Every row gives one point. A path goes straight from each point to the next, and from the last back to the first. The post is the endless flat space through its rows: a point in 2 columns, a line in 3, a plane in 4, and so on, so that a path can go around it. How many times does the path go around the post? Going back the other way cancels.

Post (2 x 3):
[[ -9 -21  18]
 [ -8   4 -53]]
Path:
[[-47   9  17]
 [-10  18 -19]
 [  9  -3  33]
 [ 23 -28 -12]
 [  2 -28 -38]
 [-30 -31 -15]
 [-23 -17   7]
 [-22   7  -9]
 [  2  14  20]
 [ 33  17 -43]
 [ 17 -36 -59]
 [-35 -64 -13]
 [-31 -25 -14]
 [-45  39 -28]
 [-16  28  31]
 [ 31  13 -29]
 [ 27 -38  15]
 [ -8 -25 -24]
 [-17 -22 -28]
 [-44 -10 -13]
 [-62 -29   5]]
Times around: 3

Post (7 x 8):
[[  4   7  30  19  16  24  26  12]
 [ 15  30 -25  28  12 -17  54 -46]
 [-16 -13  30  14  20 -16  -7  83]
 [-11  -9  15 -13 -71 -11  52  12]
 [  0  -4  -1 -43  -2 -16  49  11]
 [ -4  13 -15 -51  30 -29 -52 -44]
 [ 12  -6 -44   9 -68  63  21  -8]]
Path:
[[-16   0  29  29  -3  33  19   3]
 [-35  32   3  27  -9   6  36   5]
 [  4  45  25  21  13 -17  45 -36]
 [ 32  13  12 -12  18  31   6   7]
 [ -1  19   7  43 -34 -21  36  54]
 [-26  52  26  10 -21 -25  49  21]
 [-23 -11   3 -43   1  58  22  26]
 [-19  -3  19  18  -2   5  12  10]
 [-33   9 -23  21   7  36  57  64]
 [-42  -4 -20 -38 -16 -19  29 -33]
 [-15 -15  11 -30 -14  10 -18 -42]
 [ 25 -50  13 -15  -8   6  17   1]
 [ 27   8  10 -14 -24 -29 -13   1]
 [ 29 -29  20 -49 -13  15  29  20]
 [  8 -36 -11  -2  -6 -11  28  -8]]
Times around: 0

Post:
[[ 16  13 -30  -2  24  -4 -41 -37 -59 -55  22 -42]
 [-26   3  31  27   3  33 -70 -29  31  17  49  15]
 [ 21  23   9 -67 -38  26   7 -12  35 -24 -14 -36]
 [ -9   9   1 -53 -41  43 -49  26  14  10 -26  83]
 [ 39 -20 -15  -1 -11 -31  59 -35   7 -20  23  32]
 [  4   5 -85 -27  28  39 -49  37 -24 -83   6   0]
 [ 16   9  10  -1 -43  10 -32  -6  23 -47 -34 -10]
 [ -9  -2 -30  46  14  39  -7  43 -66 -14  45  43]
 [ 19   9  10  32 -64  -4 -16 -66  54  73  11  -9]
 [ 11  11  23  -7  45  15  31 -32   6 -19 -46   7]
 [ 36   1 -24  22  29 -48  -2  14 -29 -20  36 -27]]
Path, 29 rows:
[[  8  42 -29  -2  -4 -23  44   2 -19   4  -7  28]
 [ -7  29 -48  -1  19  12  18  -8 -32 -10  -2 -21]
 [  9 -21  -8 -24 -20 -35 -13 -34  18  11   9 -11]
 [ 22 -20 -17  13  -9  19 -22  12 -17   3 -22   8]
 [ 46 -16 -41 -59  29  34 -55   4 -46 -34   0  37]
 [ 60  25 -23  22  -3  -5 -19 -45  16 -13 -13  16]
 [ 15  36  -7  19  -9   8 -35 -32  -8 -16 -12   2]
 [-31  42  25  17  30  27 -28  27   2  -8 -14 -14]
 [-26   6  23 -38   8  10 -14 -13 -18  -1  -5  32]
 [ -6 -28  -4 -42 -15  36  -3 -19   1 -20   0 -45]
 [ 29 -43  27  17 -19   7 -29 -34  -4  10  30  26]
 [ 46  13  -6 -17 -16  23   0 -22  37 -45   1 -19]
 [ 19  46  11  18  33   9 -43  10 -49 -48  17  27]
 [ 19  29  19 -33 -26 -52 -28  27  -5 -24   4  -2]
 [-10  -8 -70  -1  10 -14 -20   4  20 -12 -35   5]
 [-18 -18  10  -1 -21 -13   4 -34 -26 -42   5  13]
 [ -6   2   3  13  12  23  52  31   4 -42  16  12]
 [  8  48  23  10  31 -33 -20  -2   4 -15 -33  14]
 [ 34  21  12  23   2  13 -39  45  27 -36   6  29]
 [ 23   6 -16 -33 -19  44 -55 -50  24 -45   6  -7]
 [ 20 -22 -18  14  25   4 -22  24  10 -47  -6  14]
 [  8   0 -36   2 -39  17  10  -5 -33   5  18  -7]
 [-32  19 -30  12  15   9  11   0  19  -2  16 -32]
 [  3  29   7 -35 -19   5 -11   9   6 -17   9  12]
 [ 40  10 -43  58   2 -16 -16 -46  12 -35   8   2]
 [ 65  -8  -1 -19  30 -33 -22  -3   0  -6  13  11]
 [ 32 -13 -35  10  -3 -11 -51 -38   2 -42  12 -52]
 [ -1 -48  -6 -10 -16 -14  -8  -3 -10  -9  48  24]
 [-11  18 -30 -17 -40  11 -37 -22 -26   6  45 -42]]
Times around: 0

Post:
[[-11  -6  23   0   8   5  14  -4 -17  -7 -73  38  32 -34  50   7  -4  28]
 [ -9  24   3  21 -59   1  23  39   5   5 -11   1   0  30 -47  65  -4   3]
 [ 19 -67   9  26  16  18 -51  31  37 -54  40 -11 -40   8  27  -3  16 -14]
 [ -7  52  17  -4 -31  -3  57 -36  -1 -26  17  20  10   8 -34  45  14  18]
 [  0  38 -20   5 -31   6  49  19 -28 -32   7 -20 -18  27 -16   7  -2  32]
 [-36  -5  17 -15 -42 -93  19  -3  17 -19 -46  -5   4 -51 -10 -68 -22 -18]
 [-23   0  27 -55  53   1  13  -2 -13  31 -28  13  28 -35   8  20 -33  39]
 [ -4  35  21 -13  -1  28  48  -1  -9  43   6  28  38  13  31  28 -49   6]
 [-41 -21  -7 -35  41 -11  -6   7 -17 -20 -37  -4  30 -47  38  -2 -24 -53]
 [ 36 -10  18  72  18  -7  35  34 -13 -19  39 -30 -30  30 -26  31  32   0]
 [ 14 -37  49  27  27  10 -28   7   6 -61 -25 -38 -53  46  -4 -39  19 -42]
 [-46   1 -10 -19  34 -10  14   6 -12   5 -51  82   4 -53   8 -18 -51 -11]
 [-41 -37  -3 -13  32  10 -27 -16  11  22 -30   5 -31 -45  31 -38  24 -29]
 [-30 -18  -4 -23 -47  -5  60 -16 -10 -16 -27  -3  51 -42 -62 -57   6   7]
 [-20 -16  -8 -27  36 -31 -16 -19 -23   5 -36  33  39  13  31 -30  18   3]
 [ 20  14  43 -35 -60  -7  82  30 -21 -29   8   1   3  18 -36   3  41   8]
 [ 15   7  45  34 -56   1 -14  35 -54 -29  44 -15 -20   2 -42   9   7 -14]]
Path (19 x 18):
[[-15 -15 -11 -21  11  -3  61 -16 -61 -26 -37  35   6  -7 -57 -12   8   1]
 [-39  -4  -9  11  19 -20  26 -12  -4  43 -22  -1  41  35  -1  10 -46  19]
 [-35   0  31  13 -58 -16  46  32  42 -83 -30 -13 -28 -10  14   1  24  -4]
 [ 11   6  37  -7  36  -7  -9  37  11 -64 -17  15  -6  41 -20  18 -23   3]
 [ 24  33  -2 -13  25  12  20 -10 -11 -14  -9   6  -1 -23   0  21  -5   1]
 [ -2 -45   3 -19   9  10  21 -29 -11   0  -3  23   9 -66 -22  -2  10  22]
 [-19 -44  11  -5   6  39 -10  44 -39 -10 -39  -9  10 -13  22   0 -18 -32]
 [-43 -18  31 -16  24  39   0 -23  17 -12   9   4  14   2  11 -28   3  19]
 [-12  22  19  30  12   1  24  60 -53 -32 -69 -20 -16   9 -34 -68 -12  -2]
 [ 12  14  -2  -7  -5  -7  48  32  16 -50 -37 -20 -16   0  -7   1   7 -32]
 [ 14  36   7  -6  -1 -31  29  10 -23  23   9 -14 -24   4 -17  10 -31 -22]
 [  8   4  27 -10 -54 -53  14  17  19 -25 -37 -20   2 -14  21  -3  53   4]
 [-18 -10  37  14   3  -9 -24  -7  22 -30   6  16 -34 -12 -19 -22   2 -16]
 [-40  -6  19 -11  33   9  31 -23   8  13 -27  30  -4  -8   0 -15   1 -14]
 [  0 -32  53  -6   0  -1   9  -5   1   2  17  13   8  -1  26 -13 -26 -12]
 [ 31 -22   3 -37   6 -29  19 -14 -43 -42  -2   5  10  -1   5 -24  12 -12]
 [ -7  29  29  12  -8 -45 -27  -4   1 -27 -43   7 -27   7  -2   3  -8 -91]
 [ -5  35  27  33 -10   7  25 -19   4 -11 -31 -11 -16 -16  12 -40 -29  -7]
 [ 63  14  18  32  14 -48   1  30 -12  -4 -21   5 -35  33  -3  20   5  11]]
Times around: 1

Post:
[[-12 -51  24   9 -10 -37 -17  -1  -2  31 -43 -31 -38   4   9 -22 -14  44]
 [-31 -29 -18  19 -10 -23  54 -28 -21 -27  42 -16   3  -5  -1  18 -29  23]
 [ 43 -29  -5  -8 -28  28  -2  20   7 -23  -7 -19   1 -31 -24  20  27  -2]
 [  0 -10   6  -6  10 -29  -6 -12   6  24   5  -5  12   2  -4 -15  68  11]
 [-20  23  32  28  17  -3  30  -4  78  31  14  -1   3 -47 -23  -4   3  44]
 [-15  15 -27   5 -41  17   1  -4  23 -31 -29  49  26  -2  -6 -10  30  30]
 [  7  31 -27  19 -12  10  15  18 -22  -1 -18   5 -20 -61 -23  18 -32   7]
 [ 35  32  27 -25   1 -14 -37  12  19  20  -5  32   4  26  14 -35 -16  34]
 [ 19 -14  16  15  50 -15 -27  15   0   2  48 -24 -31 -76  25 -18  39  32]
 [-41  -8   7  12 -17 -13 -34 -25  27  31  18 -12  -1 -27  -2 -11  -1 -30]
 [-31  60  20  24 -43  11  27 -15  52   2  11  -9 -17  23 -18  15 -19  11]
 [  3 -31 -38  -1  17   5  -6  19  35  22 -33   8 -24 -38   8  23  -3  18]
 [ 48  -4   2 -12   8  24  -5 -55 -17   6  10  29  12   4  47   2  -8  29]
 [ 66  -5   3   0   8 -11  -6  30  40 -21 -47 -30  25 -37  15   1  30  14]
 [ 54  11 -11  11  15  14 -47  -8  53 -40  -5  -9  -8  33 -26 -19  42  -9]
 [ 29  35 -59 -26 -10  -6 -47  -9  14   8  12 -45 -23  11 -37 -21 -12   3]
 [-37   6   6  35   7  39  59 -12  10  -3  19  -2  22  23  -1   6   7  30]]
Path:
[[ 40  -5   8  33   7   0  19 -17  36   5 -29   0 -26 -19  26  23 -41 -32]
 [ 21 -20 -18 -13  43  17 -29 -20  50  47 -19 -10 -26 -36  -2 -10 -40  -7]
 [ 21  -5   6  -8 -26  61   5  28 -19 -12   3 -40 -34 -26   7  35  -3  31]
 [ -4  57  22  27 -25 -25  30  13  36  -4  27 -42 -46  41 -32  39  49  75]
 [ 28 -25  -8  10 -12  10  37 -12  -5  44  18 -44 -33  53 -36  14 -14  15]
 [ 34   2 -60  -9  61 -47   0  -2  -1 -17  11  17  -2 -73  37 -24  20  11]
 [-25 -17 -15 -20 -22  -9 -28  -2  10  30  -7 -10   6 -43 -30 -44 -37  41]
 [ 11 -27   9  26  30  77 -43  59 -39 -27   3   0 -19   8  13  -2  33   8]
 [ -6  37  27   7  -3 -16  10   6 -10  31  16  -4  12 -24  37  13  16   6]
 [-17 -20 -13  85  62  28  21  27  -3   2   0  11 -21 -33   5 -18  17   8]
 [ 31  42 -75  26  37  -6  29 -13  -6   5 -15  15 -25 -39  53   6 -46  23]
 [-42  39 -61  31  25  31  24 -29  34 -52   2  34  14 -22   8  19  31 -57]
 [-38 -39  24  -5  29 -37  29 -33   7  35  11  29 -31 -28   0  25 -21  61]
 [ -7 -39  19  22 -20  -4 -34  14   9 -10 -21  30  -2   4 -32  18  33  17]
 [ 14 -24 -42  21 -10 -51   4 -10  20   0 -34  41 -33   8 -48 -28 -54  87]
 [ 56 -45 -11 -29  11  30  16 -33  46  53  12 -49 -49  20  -5 -17  27  46]
 [ -9  24 -32 -49 -20  26 -23 -33 -15  47 -35 -14  -5  -1  17   2  38 -24]
 [  7 -74  -3 -10 -18  40 -22  -3   1 -16   8 -33 -21 -58  24  25  62 -35]
 [-32  -9 -23 -17 -46   9  20  -5  34 -21 -18   3  22 -28 -48 -17 -21  -3]
 [-15  10   1   9  65   6  -9  -6  34  44 -30  24 -18 -13 -16 -13 -17 -31]
 [  8   2   7   1  20 -31 -16 -28  27 -11  -7 -10 -47 -18 -21   2 -28  15]
 [ 16  25  -1  -3   2 -32 -32  -3 -24   7  16 -61 -56   9  -1  -2 -37  46]
 [  8  22  21  25  22 -19   0  -5  12  37 -21  15   4  -5  61   9  74  31]
 [ 14  20  42  65   1   6  -8  -8  23 -36 -26  29  25   2  29 -15  35   5]
 [ 48  33  -8  17  -3  -5  -7  -6  -1  19 -16 -15  44 -17  29  -9   3 -12]]
Times around: 4
